Every row gives one point. The window is the flat piece filled in between its corners: a triangle in 3 columns, a solid with four corners in 4, and so on. A path goes straight from each point to the next, and from the last back to the first. List the points from which the path goes on through the window.

Window:
array([[-0.044, -0.159, -0.025,  0.138],
       [-0.083,  0.042,  0.011,  0.074],
       [-0.007, -0.063, -0.174,  0.128],
       [ 0.235,  0.269,  0.162, -0.006]])
Path:
(1): [-0.046, -0.043, -0.010, -0.131]
(2): [ 0.230,  0.254,  0.134, -0.147]
(3): [0.165, 0.358, 0.146, 0.152]
(4): [0.030, 0.168, 0.174, 0.185]
(5): [ 0.064,  0.107,  0.132, -0.050]
(6): [-0.012, -0.142, -0.081, -0.065]
(7): [-0.029, -0.060, -0.034,  0.212]
(8): [ 0.013, -0.014,  0.052,  0.309]
(9): [-0.025, -0.060,  0.047, -0.019]
(10): [-0.031, -0.163, -0.017, -0.007]
(11): [-0.036, -0.116, -0.028,  0.209]
(12): [0.207, 0.257, 0.154, 0.077]
(13): [ 0.198,  0.194,  0.111, -0.087]
(14): [ 0.197,  0.082,  0.039, -0.170]
(15): [0.146, 0.163, 0.124, 0.205]
(16): [-0.083,  0.099,  0.021,  0.234]
Through the window after points: 6, 10, 12, 16

Window:
array([[-0.159, -0.044,  0.064,  0.210, -0.071, -0.027],
       [-0.091, -0.112, -0.225, -0.085, -0.108,  0.019],
       [ 0.285,  0.089, -0.138,  0.021, -0.231,  0.048],
       [-0.203,  0.182,  0.176, -0.449, -0.041, -0.002],
       [ 0.036,  0.005,  0.086,  0.151,  0.589,  0.058],
       [ 0.010, -0.159,  0.107,  0.033, -0.040,  0.031]])
Path:
(1): [-0.063, -0.055,  0.032,  0.050,  0.001, -0.146]
(2): [-0.098, -0.025,  0.022,  0.112, -0.007, -0.225]
(3): [-0.109, -0.075,  0.026,  0.132, -0.009,  0.307]
(4): [-0.135,  0.034,  0.035, -0.058,  0.129,  0.303]
(5): [-0.005,  0.001,  0.138, -0.085,  0.116, -0.179]
(6): [ 0.049,  0.048,  0.120, -0.131, -0.038, -0.243]
(7): [-0.007,  0.086,  0.130, -0.097, -0.039,  0.209]
(8): [-0.106,  0.089,  0.025, -0.076,  0.021,  0.317]
(9): [-0.057, -0.012, -0.012, -0.108,  0.133, -0.301]
(10): [ 0.036, -0.029,  0.000, -0.117,  0.193, -0.232]
(11): [-0.033,  0.012,  0.028, -0.095,  0.171,  0.169]
(12): [-0.181,  0.064,  0.003, -0.169, -0.095,  0.320]
(13): [-0.067,  0.057, -0.023, -0.179, -0.048, -0.087]
(14): [-0.098, -0.016,  0.062,  0.085,  0.012, -0.163]
(15): [-0.126, -0.022,  0.060,  0.157,  0.011,  0.136]
(16): [-0.100, -0.038,  0.036,  0.078,  0.039,  0.260]
Through the window after points: 2, 4, 14, 16

Window (8 x 8):
array([[-0.062,  0.065, -0.093, -0.098, -0.131,  0.203,  0.094,  0.069],
       [ 0.031,  0.131, -0.251, -0.219,  0.131, -0.395, -0.075, -0.224],
       [-0.365,  0.215, -0.049,  0.396,  0.394,  0.021,  0.123,  0.168],
       [-0.052, -0.098,  0.082, -0.080, -0.040, -0.052,  0.122,  0.017],
       [ 0.052, -0.122, -0.023,  0.127, -0.190,  0.110,  0.040,  0.050],
       [-0.114, -0.202, -0.049, -0.038, -0.019,  0.124, -0.049,  0.002],
       [ 0.181,  0.121, -0.035, -0.268,  0.267, -0.117, -0.192, -0.025],
       [-0.200, -0.042,  0.099,  0.095, -0.242,  0.070, -0.038, -0.005]])
Path:
(1): [ 0.001,  0.105, -0.039,  0.015,  0.104,  0.028,  0.060, -0.173]
(2): [ 0.076,  0.087,  0.097,  0.020,  0.208,  0.101, -0.002, -0.241]
(3): [ 0.009,  0.002, -0.139, -0.193,  0.061, -0.150, -0.125,  0.180]
(4): [-0.105, -0.154,  0.014,  0.017, -0.164, -0.031, -0.006,  0.392]
(5): [-0.032, -0.008,  0.064,  0.098, -0.031,  0.284,  0.109, -0.203]
(6): [-0.059,  0.142, -0.050, -0.032,  0.158, -0.016,  0.013, -0.335]
(7): [-0.194,  0.051, -0.102, -0.121,  0.029, -0.080, -0.009,  0.316]
(8): [-0.217,  0.059, -0.050, -0.028,  0.113, -0.076, -0.044,  0.117]
(9): [-0.092,  0.077, -0.004,  0.072,  0.197,  0.085,  0.110, -0.094]
(10): [-0.072,  0.078,  0.001,  0.070,  0.240,  0.021,  0.092, -0.321]
(11): [-0.129,  0.032, -0.117,  0.004,  0.088, -0.112, -0.014,  0.073]
(12): [-0.096,  0.067, -0.052, -0.088, -0.095, -0.067, -0.010,  0.139]
Through the window after points: 2, 10

Window (9 x 9):
array([[ 0.056,  0.064, -0.005,  0.171,  0.172, -0.289,  0.188, -0.012,
         0.121],
       [-0.109,  0.157, -0.159, -0.074, -0.052,  0.036, -0.178,  0.086,
         0.132],
       [-0.103,  0.472,  0.202, -0.135, -0.128,  0.344, -0.155,  0.149,
         0.010],
       [ 0.051,  0.020,  0.062, -0.041, -0.134, -0.117, -0.076, -0.027,
         0.103],
       [-0.259, -0.135,  0.259,  0.003,  0.254, -0.186, -0.039,  0.046,
         0.132],
       [ 0.023, -0.047,  0.039, -0.116, -0.037, -0.083,  0.284, -0.024,
         0.192],
       [-0.117,  0.023,  0.138,  0.212, -0.207, -0.053,  0.128,  0.083,
         0.244],
       [-0.248, -0.091, -0.136, -0.137, -0.025, -0.202, -0.050, -0.297,
         0.024],
       [-0.105, -0.211,  0.201, -0.107,  0.071,  0.369, -0.048, -0.193,
         0.077]])
Path:
(1): [-0.036,  0.041,  0.026, -0.039,  0.074, -0.011,  0.004, -0.098,  0.228]
(2): [-0.047,  0.084,  0.110,  0.038, -0.061, -0.040,  0.054, -0.081,  0.343]
(3): [-0.076, -0.040,  0.078,  0.037, -0.104, -0.037,  0.172,  0.073,  0.086]
(4): [-0.108,  0.145,  0.046, -0.057, -0.088,  0.199, -0.006,  0.227, -0.216]
(5): [-0.097,  0.230,  0.077, -0.072, -0.063,  0.102, -0.128, -0.021,  0.241]
(6): [-0.094,  0.010,  0.150, -0.093,  0.076,  0.061, -0.050, -0.213,  0.314]
(7): [-0.110, -0.147,  0.091, -0.069,  0.017,  0.091,  0.043, -0.055,  0.007]
(8): [-0.072, -0.034,  0.018, -0.080, -0.035, -0.023,  0.029,  0.039, -0.060]
Through the window after points: 2, 4, 6

Window:
array([[ 0.032,  0.136,  0.020,  0.275,  0.119, -0.060,  0.127, -0.153,
        -0.100, -0.088, -0.029],
       [-0.046,  0.000, -0.037,  0.046, -0.065, -0.217, -0.126,  0.033,
        -0.012, -0.235, -0.092],
       [ 0.132,  0.158, -0.030,  0.238, -0.250, -0.045,  0.132, -0.040,
        -0.045, -0.195, -0.241],
       [ 0.106, -0.223, -0.021,  0.155, -0.068, -0.111,  0.006,  0.112,
         0.021, -0.024, -0.272],
       [-0.042,  0.197,  0.079,  0.084,  0.020,  0.203,  0.058,  0.027,
        -0.259,  0.016,  0.260],
       [-0.102,  0.208, -0.089,  0.093,  0.106,  0.273,  0.246,  0.002,
        -0.229, -0.256,  0.058],
       [ 0.101, -0.023,  0.016, -0.333,  0.115, -0.133, -0.108, -0.140,
         0.206,  0.184,  0.058],
       [-0.013, -0.240,  0.150,  0.120, -0.262, -0.177,  0.121, -0.099,
         0.016, -0.395, -0.198],
       [ 0.017, -0.181, -0.069, -0.184,  0.017,  0.072, -0.275, -0.209,
        -0.122,  0.037,  0.002],
       [-0.117,  0.080, -0.091,  0.209, -0.066,  0.053,  0.058, -0.072,
         0.102,  0.000,  0.010],
       [-0.101, -0.067, -0.121, -0.381,  0.068, -0.178, -0.084, -0.187,
        -0.083,  0.324,  0.106]])
Path:
(1): [-0.100,  0.058,  0.116,  0.129, -0.179, -0.039, -0.012, -0.085,  0.001,
 -0.165, -0.221]
(2): [-0.093,  0.037,  0.059,  0.048, -0.056,  0.029,  0.068, -0.088, -0.044,
 -0.024, -0.067]
(3): [ 0.148, -0.076, -0.120,  0.159, -0.048, -0.018,  0.081, -0.067, -0.007,
 -0.135,  0.148]
(4): [ 0.152, -0.240, -0.232,  0.053,  0.157, -0.038,  0.025, -0.103,  0.020,
 -0.119,  0.157]
(5): [-0.158,  0.107,  0.087, -0.161, -0.013, -0.002, -0.049, -0.069, -0.096,
  0.080, -0.001]
(6): [-0.126,  0.055,  0.097, -0.004, -0.054,  0.086, -0.039, -0.090, -0.045,
  0.076, -0.201]
(7): [ 0.131, -0.085, -0.189, -0.038, -0.008, -0.026,  0.018, -0.029, -0.122,
 -0.188,  0.263]
(8): [ 0.265, -0.281, -0.113,  0.029, -0.147, -0.217,  0.262, -0.067, -0.071,
 -0.277,  0.017]
Through the window after points: 8

Window:
array([[-0.372,  0.395,  0.003,  0.282, -0.003, -0.073, -0.009, -0.044,
        -0.093,  0.048, -0.009, -0.348],
       [-0.140,  0.206, -0.083,  0.401, -0.018,  0.195,  0.107, -0.042,
         0.081,  0.005,  0.013, -0.235],
       [ 0.057, -0.093,  0.073, -0.007,  0.064,  0.138,  0.084, -0.040,
        -0.281, -0.099,  0.283, -0.020],
       [-0.127,  0.272,  0.054,  0.403, -0.009, -0.097,  0.078,  0.122,
         0.077,  0.109,  0.229, -0.148],
       [ 0.101,  0.078,  0.053,  0.061,  0.029,  0.139,  0.142, -0.263,
        -0.294,  0.065,  0.284,  0.182],
       [-0.056,  0.223, -0.001,  0.050,  0.113,  0.063,  0.125, -0.074,
        -0.143, -0.214,  0.212,  0.134],
       [ 0.077, -0.190,  0.008, -0.061, -0.085, -0.210, -0.030, -0.237,
         0.240,  0.129, -0.251,  0.168],
       [-0.070,  0.225, -0.251,  0.120, -0.122, -0.180, -0.105, -0.182,
         0.114,  0.013, -0.005, -0.268],
       [ 0.161,  0.093,  0.126,  0.093, -0.211, -0.103, -0.014, -0.180,
         0.042, -0.083, -0.121,  0.009],
       [ 0.295, -0.117,  0.099,  0.092,  0.136, -0.088, -0.158, -0.285,
         0.007, -0.044, -0.097,  0.199],
       [-0.169,  0.275, -0.126,  0.095, -0.166,  0.013, -0.244,  0.017,
         0.091,  0.131, -0.066, -0.130],
       [ 0.173,  0.097, -0.063,  0.119,  0.099,  0.058,  0.185,  0.014,
        -0.254,  0.024,  0.026,  0.041]])
Path:
(1): [-0.292,  0.141, -0.127,  0.392, -0.125, -0.142,  0.034,  0.000, -0.167,
 -0.137,  0.127,  0.036]
(2): [ 0.195,  0.207,  0.071, -0.003,  0.067,  0.106, -0.016, -0.131,  0.049,
  0.117,  0.059, -0.209]
(3): [ 0.012,  0.177,  0.061,  0.070, -0.009, -0.009,  0.017, -0.087, -0.021,
  0.112,  0.045, -0.083]
(4): [-0.031,  0.016, -0.154,  0.246, -0.104,  0.017, -0.043, -0.087, -0.093,
  0.022,  0.014,  0.024]
(5): [-0.063, -0.080, -0.049,  0.177, -0.107, -0.061,  0.071, -0.024, -0.210,
 -0.076,  0.049,  0.165]
(6): [ 0.133,  0.140,  0.017,  0.093,  0.038,  0.043,  0.022, -0.131, -0.002,
  0.046,  0.132,  0.029]
(7): [ 0.065,  0.181,  0.066, -0.003,  0.196,  0.159,  0.108, -0.050, -0.019,
  0.092,  0.235, -0.167]
(8): [-0.050,  0.043, -0.037,  0.249, -0.129, -0.098,  0.013, -0.049, -0.149,
 -0.065,  0.075,  0.020]
(9): [-0.011,  0.092, -0.101,  0.345, -0.226, -0.033, -0.011, -0.056, -0.151,
 -0.030,  0.086,  0.015]
(10): [-0.027,  0.248,  0.189,  0.032,  0.165, -0.043,  0.097, -0.054,  0.187,
  0.022,  0.044, -0.126]
(11): [ 0.051,  0.140,  0.017,  0.018, -0.008, -0.028,  0.027, -0.128, -0.017,
  0.002,  0.077, -0.082]
(12): [-0.021,  0.053, -0.139,  0.206, -0.038,  0.009,  0.017, -0.089, -0.161,
 -0.027,  0.093, -0.051]
(13): [-0.129,  0.081, -0.026,  0.304, -0.025, -0.021,  0.041, -0.032, -0.077,
  0.049,  0.118, -0.031]
(14): [ 0.222,  0.301,  0.164, -0.020,  0.084,  0.027,  0.111,  0.031,  0.051,
 -0.029,  0.224, -0.151]
(15): [ 0.108,  0.296, -0.021,  0.099,  0.182, -0.042, -0.013, -0.028,  0.076,
  0.113,  0.097, -0.117]
(16): [-0.249, -0.028, -0.032,  0.256, -0.391, -0.055,  0.006, -0.228, -0.068,
 -0.107, -0.209,  0.081]
Through the window after points: 7, 9, 11, 13
